Rows are points. Each copy is the shape, with its points in the same order, turned, moved and blurred by noise. Some copies are also mirrored. Which?

Shape (9 x 3)
[[-6.0 -2.5  2.7]
 [ 5.9  3.6  0.8]
 [-6.8 -3.5 -0.5]
 [ 4.2  0.0  1.9]
 [-6.5 -9.6 -1.6]
 [ 0.6  2.6 -0.3]
 [ 8.1  0.9 -3.3]
 [-2.6  2.2 -1.3]
 [-3.8 -7.1 -0.2]]
Copy 1 (9 x 3)
[[ -7.1   3.7   2.0]
 [  3.7  -4.0   2.9]
 [ -6.3   3.4  -1.0]
 [  1.6  -4.4   2.8]
 [-11.4   1.5  -4.8]
 [  1.1   0.0   0.9]
 [  4.4  -5.5  -2.1]
 [  0.0   4.0  -0.2]
 [ -8.6   0.1  -1.7]]
Copy 1 is: only turned
Copy 2 (9 x 3)
[[-1.9 -2.2  6.7]
 [ 4.7  0.7 -4.6]
 [-5.4 -1.9  6.1]
 [ 3.7 -2.2 -3.3]
 [-9.2 -5.4  4.5]
 [ 2.5  1.4 -0.5]
 [ 1.7  0.2 -8.5]
 [-0.4  1.9  2.0]
 [-6.0 -4.9  3.0]]
Copy 2 is: only turned
Copy 3 (9 x 3)
[[  0.6   3.3  -3.8]
 [ -1.3  -4.3   7.6]
 [ -2.5   2.9  -5.4]
 [  0.2  -4.3   3.6]
 [ -2.6  -0.6 -10.4]
 [ -2.8  -0.4   3.6]
 [ -4.5  -8.2   5.8]
 [ -4.0   1.9   1.6]
 [ -1.2  -1.5  -6.8]]
Copy 3 is: mirrored
Copy 4 (9 x 3)
[[-5.4 -1.6 -1.9]
 [ 4.9 -1.0  5.0]
 [-4.6 -2.2 -4.7]
 [ 2.8 -3.0  4.7]
 [-6.4 -8.6 -5.9]
 [ 2.5  0.5  0.3]
 [ 9.1 -3.5  3.2]
 [ 0.3  0.9 -1.9]
 [-5.0 -6.9 -2.2]]
Copy 4 is: only turned

Shape (11 x 6)
[[  2.2  -4.2 -12.3   2.1  -0.8   6.2]
 [  0.4   3.4   2.5   2.8   5.4   0.3]
 [  4.7  -8.1  -6.2   3.0  -3.5   3.5]
 [ -9.3   1.0   2.6   0.3   2.5  -0.1]
 [ -0.3  -8.4   0.1  -2.5  -0.3   5.5]
 [  0.2  -1.1   0.4   0.2   2.9   4.3]
 [  4.6   3.1   3.2  -2.2  -2.6  -3.2]
 [  2.0   2.2  -2.7  -6.1  -1.5   6.4]
 [  4.6   3.1  -0.2   0.3  -0.9  -7.7]
 [  0.9   0.5   1.7   2.9   7.9  -3.5]
 [  1.1  -0.3   0.1 -12.2  -2.0   2.5]]
Copy 1 (11 x 6)
[[ -5.6  -5.9 -11.1   4.6  -1.2   0.5]
 [ -1.3   5.2   0.7  -2.7   2.3   0.7]
 [ -0.2  -5.6  -5.1   7.6  -1.3  -1.3]
 [ -5.4   1.9   4.6  -1.7   6.8   7.3]
 [  2.0  -6.9  -2.9   2.3   6.2   2.9]
 [ -0.5   0.4  -2.9  -0.9   4.0   2.3]
 [  0.9  -0.4   4.1  -4.7  -4.0  -0.1]
 [ -0.3  -4.9  -4.5  -5.8  -1.2   5.2]
 [ -4.3  -0.1   4.9  -3.4  -4.8  -4.2]
 [ -2.9   5.8   2.3  -1.2   3.9  -4.5]
 [  0.5  -9.7   0.3  -9.3   1.0   3.9]]
Copy 1 is: only turned
Copy 2 (11 x 6)
[[  3.1  -9.8  -9.9  -2.7  -0.7   4.0]
 [ -5.3   2.3  -1.9  -0.3   7.1   0.6]
 [  4.4  -7.5  -7.6   3.2  -1.4  -0.6]
 [-10.1  -1.6   4.1  -2.5   1.0   0.6]
 [  1.7  -9.1   0.6   0.2   1.9  -4.0]
 [ -1.7  -3.2  -0.7  -1.1   5.8   0.4]
 [  3.0   5.9   1.9   1.4   1.5   0.2]
 [  5.5  -3.0   2.0  -4.9   4.5   4.8]
 [  0.2   9.4  -3.5   1.0   0.4  -0.6]
 [ -6.7   3.6  -3.8  -0.8   6.2  -2.4]
 [  6.7  -0.8   5.5  -7.3   1.8  -2.4]]
Copy 2 is: only turned

Shape (12 x 9)
[[  2.4   6.8  -4.1  -4.0   3.1   2.3  -3.8  -1.9   0.8]
 [  1.7  -7.0   7.3  -0.4  -0.5   3.0  -1.7   7.5  -3.5]
 [ -1.5  -2.9   0.1  -9.2  -1.2  -1.9  -0.3   2.1   1.3]
 [ -5.0  -1.7   5.7   4.4   0.0  -0.4   2.0   9.1   0.7]
 [  4.3   9.6  -5.2  -3.3  -0.7  -5.0  -3.7  -5.9 -11.5]
 [  4.9   2.3  -0.1  -6.0  -3.3  -2.7  -4.3  -6.7   2.5]
 [  0.6  -7.2   2.9  -1.6   3.5  -1.7   5.4   1.5   0.9]
 [ -5.5  -2.5   0.6   3.9  -4.7   6.4  -5.3  -1.5   0.3]
 [ -7.2   5.6  -3.4   1.7   0.1   2.2  -1.2  -1.1   8.7]
 [  3.0   3.4   1.1  -2.9   2.7  -4.8  -5.2  -0.5  -1.2]
 [  2.0   6.0   1.4  -5.5  -3.0   0.8   3.5  -5.3  -0.7]
 [ -4.1   2.0   3.9  -7.2   5.5  -1.3  -1.4  -3.1   3.4]]
Copy 1 (12 x 9)
[[ 7.1  0.7 -1.9 -4.8  2.1 -2.1  3.2 -0.6  3.5]
 [ 1.6 -4.8  6.4  2.4 -2.2  1.8 -1.4 10.0 -7.3]
 [ 1.4 -6.5  5.8 -1.0 -3.5 -3.5  4.2 -1.7 -1.4]
 [-5.9 -0.3  7.2  4.5  0.6  0.7 -2.2  7.9 -0.7]
 [ 1.9  2.6 -8.6 -9.9  5.5 -1.6  9.7 -2.0 -6.0]
 [ 7.5  1.9  0.4 -1.8 -1.3 -6.2  4.6 -5.4 -4.7]
 [ 0.4 -6.3  3.3  8.2 -0.9  2.3  2.5  0.8 -2.4]
 [ 1.5  3.1  4.1 -3.3 -2.8  3.4 -8.3 -0.6 -2.9]
 [ 0.0  4.8  3.5 -0.1  0.3 -1.9 -4.0 -4.4  8.5]
 [ 3.5 -1.0 -1.8 -1.2  4.1 -6.3  3.1  1.4 -3.0]
 [ 4.4  3.6  3.9 -1.9  0.9  1.0  9.0 -4.2 -1.7]
 [ 3.9 -4.4  6.5  0.5  5.9 -3.3  1.9 -4.3  1.8]]
Copy 1 is: only turned
Copy 2 (12 x 9)
[[-1.9  1.1 -4.8 -4.0  3.8  2.2 -4.5  0.9 -2.3]
 [ 3.0 -7.0  6.2  5.0  0.2  4.6  3.4  8.2  1.7]
 [ 1.3 -8.1  2.2 -4.4  1.1  4.7 -4.8  1.1  4.6]
 [-3.2 -2.3  3.5  4.6 -1.4  2.7  5.8  5.4  9.8]
 [-3.3  7.1  6.3 -8.9  4.5 -4.1 -7.1 -0.5 -6.1]
 [ 1.0 -4.1 -1.9 -7.7 -3.1 -2.3 -7.4  2.9 -3.2]
 [-1.1 -9.1  3.6 -0.8 -2.9  4.8  5.0 -1.3  2.0]
 [ 2.0 -0.7 -0.9  9.0 -3.5 -0.9 -5.6  2.6  2.6]
 [-4.3  0.7 -9.4  1.5 -3.0  0.6 -4.7 -1.3  7.8]
 [-5.2 -2.8  1.0 -5.1  1.4  0.3 -3.5  5.4 -1.7]
 [ 2.8  2.4  0.4 -8.0 -4.4  2.9 -3.5 -0.5  0.0]
 [-5.8 -4.6 -1.5 -3.8 -2.9  8.8 -5.7  1.6  1.8]]
Copy 2 is: mirrored

Shape (18 x 12)
[[-1.5 -1.5  2.3 -0.2  6.9 -3.8 -2.8  2.8 -1.5  6.2  1.1 -1.2]
 [-5.1  3.3 -2.1  6.8  0.9 -0.1  2.0  0.2 -0.8  2.7  0.8 -4.6]
 [-0.4  7.5 -1.4  3.2 -4.5  0.1  3.2  0.0 -4.3  2.5  2.5 -3.8]
 [-3.7  1.9  2.0  5.4  1.0  2.6  5.1 -2.6  2.7 -3.9  3.3 -1.6]
 [ 3.0  4.3  0.3 -4.3  2.4  5.1 -5.8  2.1  9.1  3.3  3.0 -6.3]
 [-3.8  1.1  2.1  2.1 -4.4 -0.8  0.6 -1.3 -0.5  0.0  3.7  3.2]
 [ 1.7 -6.6  3.2 -2.1  1.6  3.3  5.2  4.3 -4.2  7.6  4.1 -5.0]
 [ 1.2  8.9 -5.0 -3.5  2.4  8.2  1.4 -2.6  6.3 -0.7 -2.7  7.7]
 [-5.2  3.7 -9.5  0.2 -5.2 12.1 -4.2 -6.7  1.4 -6.0 -4.7  6.6]
 [ 4.5 -5.2  2.5  3.4 -1.4 -4.9  3.9  1.9 -0.9  5.0  3.1 -3.3]
 [ 4.9 -2.8 -1.1  5.6  5.4  1.1  0.8  7.7 -1.8  4.9  3.7  0.0]
 [-2.9  8.3 -1.7 -2.1  1.8  7.3 -1.1 -5.3  3.7  2.1 -5.6  2.6]
 [-0.7  5.6 -2.1  4.6 -8.5  4.8 -2.1 -4.5 -0.9 -5.4 -2.5  4.3]
 [-4.3  1.1  5.8  4.6 -2.9  0.1  3.2  9.4  0.6  4.5  0.6 -2.3]
 [ 2.9 -2.2  1.9 -3.6  8.9  2.1 -0.4  7.4 -7.4 -1.2  4.2 -0.8]
 [-3.3  8.9 -2.0  0.6 -6.8  3.9  0.2 -5.2  2.3 -3.5 -0.2  4.3]
 [ 4.8 -3.0  1.8 -1.8  4.2  0.2  1.5  4.8 -1.6 -1.1 -5.1 -4.1]
 [-3.4  3.7 -9.8 -4.8 -2.2  2.6  1.1  0.1  3.6 -4.3 -1.8  3.3]]
Copy 1 (18 x 12)
[[ 2.9 -2.8  5.7 -5.1  2.7 -3.5  2.9  0.6 -4.3  4.1  4.8  0.0]
 [-0.9  5.7  1.2  2.9  3.4 -3.6 -1.5  2.2 -5.6  2.6  0.9 -2.7]
 [-0.2  7.5 -3.5  0.7  3.4  0.0 -1.0 -2.7 -1.1  2.4  0.4 -4.6]
 [-1.4  6.1  1.3  5.0 -1.6 -2.3 -2.0  1.6 -5.4 -4.7  4.8 -1.6]
 [ 4.5  6.2  8.7 -4.2 -8.3 -2.7 -5.1 -2.6  0.3  5.9  0.8  3.5]
 [-4.1  1.1 -1.9  3.1  0.8  0.5 -0.6 -1.6 -1.0  1.0  6.2  1.2]
 [ 5.3 -3.8 -2.0 -3.0 -5.8 -4.4  5.0 -0.1 -2.4  2.0  2.2 -8.2]
 [ 2.5 11.5 -1.7 -1.2 -5.3 -0.9  0.0 -4.5 -4.0 -3.7  2.1 13.6]
 [-3.4  6.1 -7.3  3.6 -4.9  4.6 -7.3 -0.6 -9.6  0.3 -3.8 14.5]
 [ 5.4 -2.2  0.0  3.1  1.8 -3.2  2.5  0.8  4.0  1.3  3.1 -6.2]
 [ 9.1  2.4  0.6 -1.3 -1.3 -1.3  4.3  6.6 -2.3  5.1  5.9 -2.3]
 [-0.5  7.8  1.7 -0.5 -3.0 -0.5 -1.1 -5.4 -8.6 -0.9 -1.7  9.9]
 [-2.7  6.3 -5.1  7.3  0.3  7.2 -4.4 -2.3 -2.9 -0.5 -0.3  5.9]
 [-4.6  3.7  2.9  3.1 -1.1 -0.7  7.6  2.0 -1.3  5.7  2.9 -4.8]
 [ 6.4 -0.2  1.2 -9.9 -3.8  3.6  3.2  3.7 -5.1 -0.6  7.0 -3.7]
 [-5.5  9.1 -3.6  4.4  0.4  2.0 -4.7 -4.8 -2.2 -2.4  1.9  7.4]
 [ 6.3 -0.1  5.0 -2.9 -3.1  2.8  4.7  4.3 -1.8 -2.7 -2.3 -0.8]
 [-3.6  6.2 -4.1 -3.7 -2.4 -1.5 -4.0  3.0 -1.2 -2.8 -2.5 10.2]]
Copy 1 is: mirrored
Copy 2 (18 x 12)
[[ -1.6   1.9   2.9  -2.2   7.4  -0.2  -2.6   2.8  -0.4   2.5  -0.2   0.8]
 [ -5.4   1.5   2.6   1.3  -1.2   0.0  -7.0  -0.2  -0.4  -5.8  -4.2  -0.8]
 [ -5.4   3.7   1.6  -0.2  -8.1  -1.9  -6.2   0.6  -1.4   0.0  -6.8   1.1]
 [ -4.7   4.4   3.9  -3.1  -4.6   3.1  -1.3  -4.3  -0.7  -7.7  -0.3  -4.0]
 [  4.5   8.5  -2.4   1.8   2.2   8.9  -1.0  -2.2   6.0   4.0  -3.6   1.2]
 [ -6.6   3.1   1.3  -2.8  -4.0  -1.6  -3.2  -5.3  -0.2  -1.4   1.2   2.7]
 [ -6.0  -3.9   6.2  -0.9   0.0   6.7  -0.7   1.6  -1.9   8.2  -3.6  -0.7]
 [  5.2   3.0  -2.2  -9.7  -4.5  -0.8   0.4  -5.4  10.7  -4.5  -5.8   1.3]
 [  0.3  -0.4  -3.1  -5.7  -4.4  -1.6   1.4 -15.1   5.8  -9.8  -8.2   8.7]
 [ -3.0  -2.3   4.5   3.0  -2.1   0.8  -4.0   2.5  -5.9   5.4   2.6  -1.8]
 [ -2.4  -3.7   0.1  -2.0   0.0   6.3  -3.9   6.5  -0.3   1.1   2.1   1.6]
 [  3.0   5.9   2.8  -5.7  -0.4  -1.6  -0.3  -5.5   8.8  -4.1  -7.6   2.4]
 [ -0.4   4.8  -0.6  -2.6  -9.6  -4.1   0.4  -7.4   0.6  -8.5  -2.8   9.8]
 [-10.3   2.3   3.7   4.7  -2.6   0.9  -1.0   3.8   4.3   0.8   0.1   1.0]
 [ -4.6  -0.5  -2.2  -9.6   2.5   6.6   2.2   6.7  -4.0   3.7  -2.1   0.6]
 [ -1.3   7.5  -0.3  -3.9  -8.5  -4.2  -2.8  -8.6   2.9  -4.9  -3.7   3.9]
 [  0.4  -0.7   1.6  -0.5   0.9   1.6   6.5   4.8  -3.2   1.1  -3.1   0.1]
 [  0.6   0.8  -8.7  -4.3  -3.3  -3.3   0.5  -8.2   3.9  -3.0  -5.1  -0.2]]
Copy 2 is: mirrored
